Rows are points. To make a cloud, some directions were put in groups of two or more. Within a group, all points are equally far from the middle, so they leave a hole (a ring in 2 directions, a hollow ball in 3). The other directions are filled evenly. Then the cloud was stretched, turned, moved and blurred a little. Count the holes, and give their numbers of directions, smallest first.

Cloud (15 x 2):
[[-44 -20]
 [ 29 -36]
 [-11  33]
 [ 19 -25]
 [-36  13]
 [-18 -30]
 [-39  -7]
 [ 14 -18]
 [-53 -16]
 [-22  -6]
 [ -9 -34]
 [-41 -37]
 [  3 -58]
 [-21 -22]
 [ -4  11]]
Holes: 0

Cloud (14 x 2):
[[ 17 -50]
 [  8  35]
 [-18  25]
 [-24 -37]
 [-33 -15]
 [ 36  14]
 [ -9  32]
 [ 12 -51]
 [-15 -46]
 [ -8  32]
 [-32 -21]
 [ 39   9]
 [-27  15]
 [ 17  32]]
Holes: 1 (2)

Cloud (13 x 2):
[[ 11  16]
 [ 27 -25]
 [  8  -4]
 [ 40  23]
 [ 34 -30]
 [-10 -17]
 [-40  47]
 [ 29  23]
 [-37  38]
 [-15  49]
 [ 25 -34]
 [-30 -15]
 [ 25  -5]]
Holes: 0

Cloud (20 x 3):
[[ -3 -30 -22]
 [ 26  26  19]
 [-34  13  47]
 [-19  31  44]
 [  5  -8 -38]
 [-44  -4  -3]
 [ 34 -29  37]
 [-36  -6 -19]
 [  4  12 -33]
 [ 40 -28  24]
 [ 37 -27  33]
 [ 32   5 -18]
 [  4  27 -18]
 [-13 -15  60]
 [-39   9 -17]
 [ -4  37  12]
 [ 17  -1 -33]
 [ 21  29  26]
 [ 30   2 -22]
 [ -8 -37  25]]
Holes: 1 (3)

Cloud (19 x 3):
[[  7  11  24]
 [-13   8 -51]
 [ 16 -51  22]
 [-12  -4  27]
 [-52   8 -21]
 [ 20  22 -58]
 [-11 -26  29]
 [ 20  12 -54]
 [ 42 -15   2]
 [-16 -13 -18]
 [-15  28 -43]
 [ 25 -27 -21]
 [ 24  31  -9]
 [-14 -38  -6]
 [ 45  -1 -23]
 [-29  26 -35]
 [  5 -24 -42]
 [ 42   1 -48]
 [ 15  30  30]]
Holes: 0

Cloud (27 x 4):
[[ 17  43 -31 -11]
 [-23  34 -39  16]
 [ -4  12 -37 -26]
 [ 17  35  26  10]
 [ 20  17  18  38]
 [  6  14  23  35]
 [ -8  20  22 -52]
 [  0 -21  51   7]
 [  2  45  -2 -38]
 [ 10  31  -4  36]
 [  0 -22  49   9]
 [  7 -10 -36 -11]
 [  8  41 -31 -22]
 [  2  34  28   9]
 [ -5   1  60 -17]
 [-24 -24 -26   7]
 [-12  30  21 -49]
 [ -3  11  -2 -45]
 [-25 -27 -16   9]
 [-24 -10 -44  34]
 [ -8  27  48 -23]
 [ 17  21  32 -44]
 [-17   1  40 -38]
 [-19  14  -5  36]
 [ 35  -7 -17  -3]
 [ 23  42 -19 -15]
 [  5  20  56 -23]]
Holes: 1 (4)

Cloud (30 x 4):
[[-21 -28  48  31]
 [-18 -21 -23 -23]
 [-29  -8  42  51]
 [-12 -28  49  21]
 [-27  -9  44  49]
 [-27  20 -12  47]
 [-34 -43 -34  30]
 [ 21   5  10  49]
 [-15   8 -39  45]
 [ -9  -4  28 -16]
 [-34  -5  34  53]
 [-15  -3 -59  25]
 [-23  30 -18  29]
 [-25 -52  -6  33]
 [ 13 -21 -27 -19]
 [-20 -18 -59   1]
 [ -4  36   4   2]
 [ -8 -12 -58  -8]
 [ 37  -2  -8  26]
 [-14 -26 -42  45]
 [ 29  18 -32  -2]
 [  2 -42  18   4]
 [ 10 -39   6  -1]
 [ 15  33 -25   4]
 [-52 -41  -6  27]
 [ -2   0  42  -2]
 [ -5 -12  54  20]
 [ -8 -23  -7 -25]
 [  4   4  51  17]
 [-27  16  12  -7]]
Holes: 2 (2, 2)

Cloud (30 x 4):
[[ 10 -24 -35 -33]
 [ -4  -9 -50 -13]
 [ 26  -2 -38   0]
 [-13 -48 -21 -25]
 [-11 -13   8  54]
 [-60 -11  13   1]
 [ -9  15  23 -50]
 [  2 -39  11 -45]
 [ 39  -9  24 -10]
 [ -4 -24  -8 -55]
 [ -5  34 -34  15]
 [-22  44 -22  10]
 [ 20  16   6 -43]
 [-59  -6  -2  18]
 [ 43   1   6 -13]
 [-30 -37   5  32]
 [-22  26 -24  41]
 [-38  -9 -28  37]
 [-25  13  49   5]
 [-13 -19  48   8]
 [ 41   3   8 -19]
 [ 23  -3  11 -47]
 [ 43   3  -7  -2]
 [-29   9 -38 -28]
 [-58  11 -19  -6]
 [ -1  44  26  -6]
 [ -4  48  19  11]
 [ -6  17 -13  53]
 [-14 -29  12  44]
 [ -8  13  -7 -54]]
Holes: 1 (4)

Cloud (53 x 6):
[[  6 -39   5 -40 -15 -20]
 [ 18 -36   7   4  -3 -58]
 [ -9   7  25 -11 -29  -9]
 [ -2 -16  43 -15 -22  40]
 [ -1   7 -35 -17  16  29]
 [ 11 -57  22 -12 -20  32]
 [-21 -29   5  47  11  19]
 [-19 -28  42  31   1 -38]
 [-25   0 -21  20 -29 -48]
 [-22 -32  -3  26 -31 -10]
 [-27   1   3   7 -60   5]
 [-21   9 -12  27  36  23]
 [-39 -22  19   2  45 -21]
 [  2  -3  31  10 -27   8]
 [-16 -39  38  -3   0   7]
 [-28  -7 -33  -7 -30  -2]
 [ 31 -13  14 -25  27  29]
 [-26  11  29 -19 -14  -3]
 [-18 -27  50  22  14  -9]
 [ 10 -21 -12  51 -12   8]
 [ 26 -47 -22  12  -9  34]
 [ 18 -20  47  -3   9   8]
 [  0 -10 -17  58 -17  -9]
 [  4 -45   5  -8 -36  -2]
 [ 28 -47  -5 -11  20 -17]
 [-58  13  19  23 -15  44]
 [-38 -15  32  43 -34  16]
 [  4 -10  25 -56  35  23]
 [-22 -20  22  59 -14 -18]
 [  2   9 -29  24 -17 -26]
 [ 11 -51 -14 -23 -26  46]
 [ 20   7  -6 -35 -16  -7]
 [  5 -32 -16   6  14  56]
 [ 48 -39  -9  -2   4 -15]
 [ -6   6 -45   9  -5 -27]
 [ 18  -9  44 -30 -11   7]
 [ -1   8  -5  39 -19   5]
 [-52 -14  13  14 -22  34]
 [ 54 -37  -8 -36  34  15]
 [ 39 -41   7 -17 -41 -28]
 [ 26   1 -12 -25 -52  44]
 [ -9 -15  -3 -33  -5 -56]
 [-41  18   8 -23  -4   4]
 [-24  16 -49   3  16  11]
 [ 12 -11  -6 -12 -50 -19]
 [ 31 -48 -11 -25  17 -11]
 [-27   0  26   8  11  42]
 [ 30 -32  11  21   3  26]
 [ 22 -46  -2   5  11 -24]
 [ 24 -24  36  13  -8 -28]
 [  7 -12 -31 -17 -57   7]
 [ 46 -41  22   1 -13 -31]
 [-57  17   0 -11  -4  15]]
Holes: 1 (4)
